Each row of a before or after table is a point. One or more steps were done to the points. Then noise was added and the rows were shuffled. The steps act on columns, c1 being the first. Write out the steps. A step turns or swaps two columns, mirrors them in a line or flattens them onto one, adds a multiple of one to another, or multiplies or shifts one. Angles are multiples of 10 degrees, from the lower column toward the higher: turns from -170 to 170, lines from 10 to 170 but not 90. Use the fewest steps. Two steps may share a column if one is a turn and the other turns, adds or multiplies; they go together, in the order done. Otherwise the lowest column goes first.

Before (9 x 3)
[[ 0.14 -0.15 -0.31]
 [-0.34 -0.07 -0.28]
 [ 0.31  0.36  0.40]
 [ 0.33 -0.39  0.37]
 [ 0.35  0.08 -0.14]
 [-0.03  0.23 -0.52]
 [-0.72  0.07 -0.33]
 [-0.17 -0.45  0.25]
 [-0.15  0.22  0.37]]
After (9 x 3)
[[ 0.63 -0.21 -0.49]
 [-0.69 -0.01  0.28]
 [-0.32  0.50 -0.09]
 [ 0.28  0.04  0.33]
 [ 0.72 -0.13  0.10]
 [-0.04 -0.38  0.40]
 [ 0.65  0.48 -0.19]
 [-1.46 -0.17  0.29]
 [-0.30 -0.08 -0.42]]
Steps: multiply c1 by 2; turn c2 and c3 by -160 degrees

Before (11 x 8)
[[ 0.44 -0.09  0.24 -0.75  0.34 -0.16  0.47  0.39]
 [ 0.01  0.86 -0.16  0.73  0.03 -0.15 -0.34  0.26]
 [-0.28 -0.74 -0.32  0.26 -0.17  0.53 -0.10 -0.26]
 [-0.25 -0.33  0.54 -0.07  0.45 -0.37  0.64  0.11]
 [-0.28  0.36 -0.59  0.86  0.02 -0.10  0.37  0.87]
 [ 0.50 -0.59  0.51  0.39  0.31 -0.52  0.52  0.12]
 [-0.02  0.66 -0.82  0.30  0.04 -0.22  0.28  0.06]
 [ 0.21 -0.66  0.11 -0.31  0.42 -0.42  0.16  0.35]
 [-0.17  0.08 -0.79  0.58 -0.43 -0.49 -0.20  0.16]
 [-0.19 -0.14  0.56 -0.39  0.10 -0.23  0.42  0.36]
 [-0.12 -0.60 -0.29  0.17  0.50 -0.18 -0.20 -0.12]]
After (11 x 8)
[[-0.74 -0.14  0.10  0.22 -0.32 -0.21  0.51  0.55]
 [ 0.31 -0.54  0.03 -0.10  0.41 -0.28  0.13  0.04]
 [-0.15  0.05  0.08  0.48 -0.18 -0.28  0.51  0.22]
 [-0.28  0.24  0.05  0.16 -0.76 -0.54  0.19  0.41]
 [ 0.17  0.28  0.10 -0.52 -0.61 -0.66  0.60  0.35]
 [ 0.10 -0.04  0.12  0.28 -0.58 -0.46  0.71 -0.03]
 [ 0.27  0.67 -0.02 -0.03 -0.34  0.69 -0.16 -0.37]
 [ 0.71 -0.69 -0.05 -0.26  0.52 -0.21 -0.35  0.23]
 [ 0.61  0.23 -0.07 -0.10  0.38 -0.63 -0.31  0.05]
 [ 0.19  0.15 -0.05 -0.06 -0.78 -0.24 -0.25 -0.15]
 [ 1.09 -0.30  0.05  0.14  0.22 -0.14  0.23  0.62]]
Steps: turn c1 and c8 by 30 degrees; turn c1 and c4 by -120 degrees; turn c2 and c5 by 140 degrees; flatten c3 and c7 onto the line at 80 degrees; multiply c6 by 1.3

Before (14 x 11)
[[ 0.77 -0.41 -0.46  0.10  0.08 -0.69  0.23  0.28 -0.74  0.12 -0.72]
 [-0.14  0.00 -0.24  0.18 -0.08 -0.04  0.19  1.01 -0.26 -0.16 -0.45]
 [ 0.04 -0.16 -0.40  0.21  0.35 -0.38 -0.03 -0.03 -0.59 -0.15 -0.69]
 [-0.40 -0.30 -0.27 -0.03 -0.06  0.02 -0.09  0.07  0.28  0.24  0.00]
 [-0.56 -0.30 -0.33 -0.12 -0.15 -0.44 -0.55  0.22 -0.64 -0.34  0.87]
 [-0.70  0.54 -0.25  0.21 -0.03 -0.13  0.09  0.75 -0.57  0.01 -0.18]
 [-0.54 -0.26 -0.27 -0.19 -0.15  0.19 -0.30  0.05 -0.73  0.04 -0.54]
 [-0.52 -0.39  0.99 -0.05  0.56 -0.33 -0.04  0.30 -0.42  0.18 -0.42]
 [-0.53 -0.24  0.18  0.11 -0.03 -0.69 -0.52  0.07 -0.67  0.27 -0.61]
 [ 0.78 -0.24 -0.43  1.05  0.12  0.04 -0.14  0.09 -0.12  0.25  0.28]
 [-0.69 -0.39 -0.20 -0.14  0.13 -0.16  0.25  0.15  0.28  0.22 -0.02]
 [ 0.12  0.55  0.84  0.16  0.35 -0.31  0.01  0.36  0.06  0.23 -0.37]
 [-0.19 -0.02 -0.37 -0.10  0.72 -0.34 -0.59  0.11  0.83  0.29 -0.71]
 [-0.25 -0.06 -0.39  0.18  0.11 -0.21  0.00  0.25  1.02 -0.26 -0.56]]
After (14 x 11)
[[ 0.11  0.53  0.85 -0.09  0.15 -0.33 -0.25 -0.09 -0.13  0.23 -0.34]
 [-0.59 -0.27 -0.32  0.03  0.02  0.19  0.18 -0.34 -0.75  0.07 -0.52]
 [-0.56 -0.24  0.21  0.06 -0.08 -0.67  0.39 -0.48 -0.87  0.23 -0.59]
 [-0.17 -0.02 -0.38 -0.38  0.48 -0.34  0.36 -0.48  0.61  0.33 -0.68]
 [ 0.74 -0.25 -0.42  0.37 -0.46  0.07  0.00 -0.28 -0.29  0.24  0.28]
 [-0.25 -0.02 -0.38  0.03 -0.04 -0.21 -0.12 -0.21  1.20 -0.26 -0.56]
 [-0.73  0.52 -0.26  0.12 -0.15 -0.13 -0.55 -0.34 -0.56 -0.02 -0.22]
 [-0.14  0.02 -0.24  0.15 -0.12  0.01 -0.79 -0.63 -0.15 -0.15 -0.41]
 [ 0.02 -0.17 -0.40 -0.13  0.09 -0.40  0.05 -0.01 -0.50 -0.14 -0.67]
 [ 0.76 -0.39 -0.49  0.00  0.07 -0.65 -0.34 -0.22 -0.79  0.13 -0.70]
 [-0.53 -0.36  1.00 -0.30  0.39 -0.30 -0.17 -0.42 -0.52  0.13 -0.43]
 [-0.40 -0.29 -0.26  0.01  0.02  0.03  0.02 -0.22  0.13  0.25  0.00]
 [-0.67 -0.38 -0.17 -0.10  0.11 -0.13 -0.32 -0.07  0.17  0.22 -0.02]
 [-0.59 -0.28 -0.33  0.02 -0.01 -0.41  0.34 -0.59 -0.40 -0.35  0.87]]
Steps: turn c7 and c8 by 140 degrees; add 0.3 times c2 to c8; flatten c4 and c5 onto the line at 130 degrees; add -0.7 times c10 to c9

Before (9 x 18)
[[-0.57  0.15 -0.15 -0.35  0.80  0.73 -0.08 -0.31 -0.07  0.34 -0.26 -0.20
  -0.31 -0.39  0.27 -0.73 -0.18 -1.06]
 [-0.09  0.05 -0.13 -0.44  0.52 -0.63  0.15  0.29  0.11  0.53  0.60 -0.42
   0.45 -0.12 -0.13 -0.13  0.15  0.29]
 [-0.49  0.02 -0.36 -0.16 -0.72 -0.08  0.22  0.25 -0.28  0.29 -0.62  0.05
   0.16 -0.09 -0.21 -0.16  0.02  0.18]
 [-0.67  0.48 -0.67 -0.04 -0.71 -0.23  0.04 -0.14 -0.45 -0.02 -0.22 -0.08
   0.02 -0.03  0.40  0.14  0.12  0.27]
 [-0.21 -0.15  0.54 -0.97  0.74 -0.42  0.14 -0.04 -0.16 -0.07  0.59 -0.56
   0.37  0.20  0.18 -0.28  0.33  0.67]
 [-0.20 -0.18 -0.49 -0.16 -0.77 -0.15  0.31 -0.11 -0.34 -0.18 -0.26 -0.02
  -0.33 -0.05  0.02  0.38 -0.02  0.07]
 [-0.55  0.08  0.15  0.00  0.53 -0.21 -0.03  0.66 -0.26  0.04  0.31 -0.72
   0.15 -0.25  0.06 -0.43  0.26 -0.07]
 [-0.54  0.34 -0.35 -0.39  0.80  0.10  0.26 -0.23  0.16  0.16 -0.71  0.03
  -0.73 -0.26  0.34 -0.51 -0.07 -0.54]
 [-0.10  0.55 -0.36  0.15 -0.88 -0.43  0.33 -0.24 -0.61 -0.04 -0.30 -0.07
  -0.12 -0.25  0.04 -0.20  0.15  0.17]]
After (9 x 18)
[[-0.51  0.32 -0.36 -1.20  0.43  0.11  0.21  0.02  0.70  0.11  0.21  0.75
  -0.21 -0.29  0.34 -0.49 -0.09 -0.58]
 [-0.14  0.56 -0.43  0.90 -0.72 -0.49  0.34  0.01  0.30  0.01 -0.66  0.03
  -0.09 -0.22 -0.02 -0.22  0.14  0.14]
 [-0.56  0.03 -0.19  0.34 -0.69 -0.04  0.27  0.41  0.56  0.28 -0.23 -0.14
   0.09 -0.08 -0.19 -0.15  0.04  0.16]
 [-0.07  0.09 -0.01 -1.03  0.25 -0.55  0.15  0.33 -0.64  0.67  0.14 -0.53
  -0.27 -0.11 -0.17 -0.14  0.09  0.25]
 [-0.55  0.08  0.47 -0.37  0.39 -0.23  0.01  0.47 -0.30  0.05 -0.28 -0.41
  -0.59 -0.25  0.02 -0.44  0.29 -0.08]
 [-0.67  0.43 -0.66  0.49 -0.61 -0.21  0.05  0.22  0.22  0.05 -0.47 -0.04
  -0.08 -0.04  0.37  0.14  0.18  0.24]
 [-0.19 -0.18 -0.52  0.42 -0.80 -0.16  0.30  0.17  0.28 -0.16 -0.37  0.34
  -0.16 -0.07  0.07  0.36  0.01  0.11]
 [-0.58  0.13 -0.27 -1.14  0.51  0.71 -0.11 -0.12  0.28  0.26 -0.05  0.28
  -0.33 -0.41  0.29 -0.71 -0.18 -1.13]
 [-0.22 -0.17  0.49 -1.91  0.24 -0.42  0.13 -0.29 -0.65  0.05 -0.05 -0.50
  -0.49  0.25  0.21 -0.25  0.37  0.63]]
Steps: turn c3 and c8 by -30 degrees; turn c4 and c5 by 30 degrees; multiply c4 by 1.6; turn c6 and c10 by -10 degrees; turn c9 and c11 by 90 degrees; turn c12 and c13 by 70 degrees

Before (12 x 24)
[[-0.19  0.53 -0.60  0.13 -0.12  0.30  0.53 -0.57 -0.47  0.14 -0.47 -0.34
  -0.39 -0.56 -0.37  0.55 -0.37  0.35  0.19 -0.08  0.10  0.39  0.35 -0.07]
 [-0.13  0.60 -0.28  0.71 -0.14  0.20  0.39 -0.44 -0.64  0.55 -0.87 -0.11
   0.01 -0.29 -0.39 -0.29 -0.03  0.36 -0.26 -0.05 -0.10  0.42  0.12  0.27]
 [-0.12  0.33  0.40  0.11 -0.07 -0.63 -0.41  0.46  0.00 -0.44 -0.04  0.59
  -0.09  0.36  0.69 -0.44 -0.21 -0.67  0.29 -0.61 -0.26 -0.49 -0.43  0.17]
 [ 0.91 -0.51 -0.58 -0.37 -0.20 -0.25  0.08  0.23 -0.44 -0.27  0.37 -0.18
   0.36 -0.02 -0.06  0.07 -0.51 -0.41  0.10 -0.05 -0.72 -0.65 -0.22 -0.21]
 [ 0.49  0.33  0.22 -0.22 -0.17  0.27  0.55 -0.46 -0.48 -0.04 -0.09 -0.40
   0.03  0.11 -0.34  0.34 -0.28  0.04 -0.15 -0.12 -0.67  0.16 -0.16  0.40]
 [ 0.63 -0.09  0.09 -0.49 -0.66  0.20  1.02  0.02 -0.24  0.02 -0.25 -0.28
   0.46 -0.21  0.06  0.12 -0.28 -0.22  0.31 -0.13 -0.47  0.05  0.12 -0.28]
 [ 0.44 -0.12 -0.08 -0.45 -0.26  0.04  0.21  0.22 -0.54 -0.06  0.15 -0.35
   0.60  0.12  0.46  0.24 -0.66 -0.05  0.26  0.20 -0.41  0.06  0.30  0.11]
 [-0.30  0.45 -0.18  0.34 -0.26  0.34  0.37 -0.52 -0.70  0.18 -0.52 -0.69
  -0.57 -0.24 -0.56 -0.33  0.07  0.75  0.03  0.33  0.14  0.42 -0.15 -0.16]
 [ 0.24  0.58  0.42  0.57  0.51  0.44 -0.18  0.01 -0.52  0.21 -0.57 -0.39
  -0.40 -0.41 -0.24  0.00  0.35  0.93 -0.48 -0.53 -0.24 -0.29 -0.17 -0.04]
 [-0.06  0.44  0.24  0.61  0.20 -0.12 -0.24 -0.01 -0.05 -0.75  0.02  0.79
   0.07  0.22  0.33 -0.54 -0.05  0.08 -0.48 -0.22  0.25 -0.44 -0.44 -0.15]
 [-0.78  0.58  0.46  0.30  0.10 -0.39 -0.17  0.14  0.22 -0.08 -0.14  0.30
   0.13  0.43  0.00 -0.60 -0.10 -0.04 -0.59 -0.59  0.16 -0.61 -0.17  0.01]
 [ 0.01 -0.06 -0.64 -0.35 -0.29 -0.35  0.04  0.27 -0.12 -0.54  0.27  0.49
   0.22  0.33  0.22 -0.12  0.37 -0.11  0.26 -0.11 -0.16 -0.28  0.08  0.26]]
After (12 x 24)
[[ 0.45 -0.07 -0.21 -0.43  0.29  0.03  0.19 -0.58 -0.34 -0.04  0.13 -0.36
   0.62  0.46 -0.42 -0.33  0.36 -0.02  0.30 -0.19 -0.46  0.09  0.33  0.10]
 [ 0.58 -0.03  0.20 -0.50 -0.34  0.19  1.08 -0.20 -0.30  0.01 -0.28 -0.02
   0.41  0.03 -0.07 -0.10  0.19 -0.26  0.33 -0.35 -0.44  0.09  0.08 -0.27]
 [-0.20  0.51 -1.49  0.15  0.88  0.32  0.55  0.21 -0.78  0.09 -0.49 -0.12
  -0.36 -0.26  0.47 -0.50  0.64  0.33  0.20 -0.36  0.12  0.39  0.38 -0.05]
 [-0.13  0.39  1.00  0.09 -0.28 -0.62 -0.40 -0.45  0.19 -0.47  0.00  0.83
  -0.02  0.19 -0.80  0.35 -0.18 -0.63  0.28  0.19 -0.23 -0.48 -0.39  0.19]
 [ 0.90 -0.52 -1.41 -0.39  0.12 -0.27  0.10 -0.53 -0.30 -0.28  0.42 -0.06
   0.36  0.42  0.09 -0.06  0.28 -0.44  0.08 -0.21 -0.71 -0.62 -0.19 -0.22]
 [-0.28  0.48 -0.43  0.37  0.17  0.34  0.35  0.45 -0.77  0.17 -0.60 -0.57
  -0.55  0.17  0.54  0.39  0.27  0.70  0.07 -0.48  0.15  0.41 -0.17 -0.19]
 [ 0.45  0.30  0.53 -0.23  0.60  0.25  0.53  0.15 -0.35 -0.06 -0.10 -0.12
   0.04  0.33  0.40 -0.30  0.49  0.00 -0.12 -0.43 -0.62  0.15 -0.22  0.39]
 [ 0.01 -0.06 -1.65 -0.37 -0.98 -0.36  0.06  0.03  0.11 -0.52  0.23  0.31
   0.24  0.35 -0.25  0.09 -0.45 -0.12  0.20  0.35 -0.18 -0.25  0.11  0.24]
 [-0.18  0.58 -0.71  0.74  0.31  0.16  0.39  0.33 -0.80  0.55 -0.83  0.01
   0.04  0.04  0.37  0.34  0.28  0.41 -0.32 -0.07 -0.07  0.41  0.15  0.28]
 [ 0.19  0.56  1.08  0.57  0.05  0.44 -0.19  0.24 -0.80  0.21 -0.53  0.27
  -0.36 -0.12  0.25  0.04 -0.28  0.91 -0.51 -0.62 -0.22 -0.25 -0.20 -0.08]
 [-0.75  0.58  1.13  0.30  0.01 -0.40 -0.18 -0.17  0.33 -0.10 -0.17  0.64
   0.11  0.03 -0.08  0.61 -0.05 -0.05 -0.56 -0.02  0.20 -0.66 -0.17  0.03]
 [-0.08  0.40  0.60  0.59  0.26 -0.12 -0.20 -0.04  0.06 -0.81  0.08  0.57
   0.06  0.12 -0.39  0.51  0.04  0.09 -0.42  0.61  0.25 -0.48 -0.42 -0.20]]
Steps: add -0.3 times c2 to c14; turn c9 and c14 by -40 degrees; multiply c3 by 2.5; turn c8 and c17 by -140 degrees; add 1.5 times c17 to c5; turn c12 and c20 by 60 degrees; turn c15 and c16 by -170 degrees
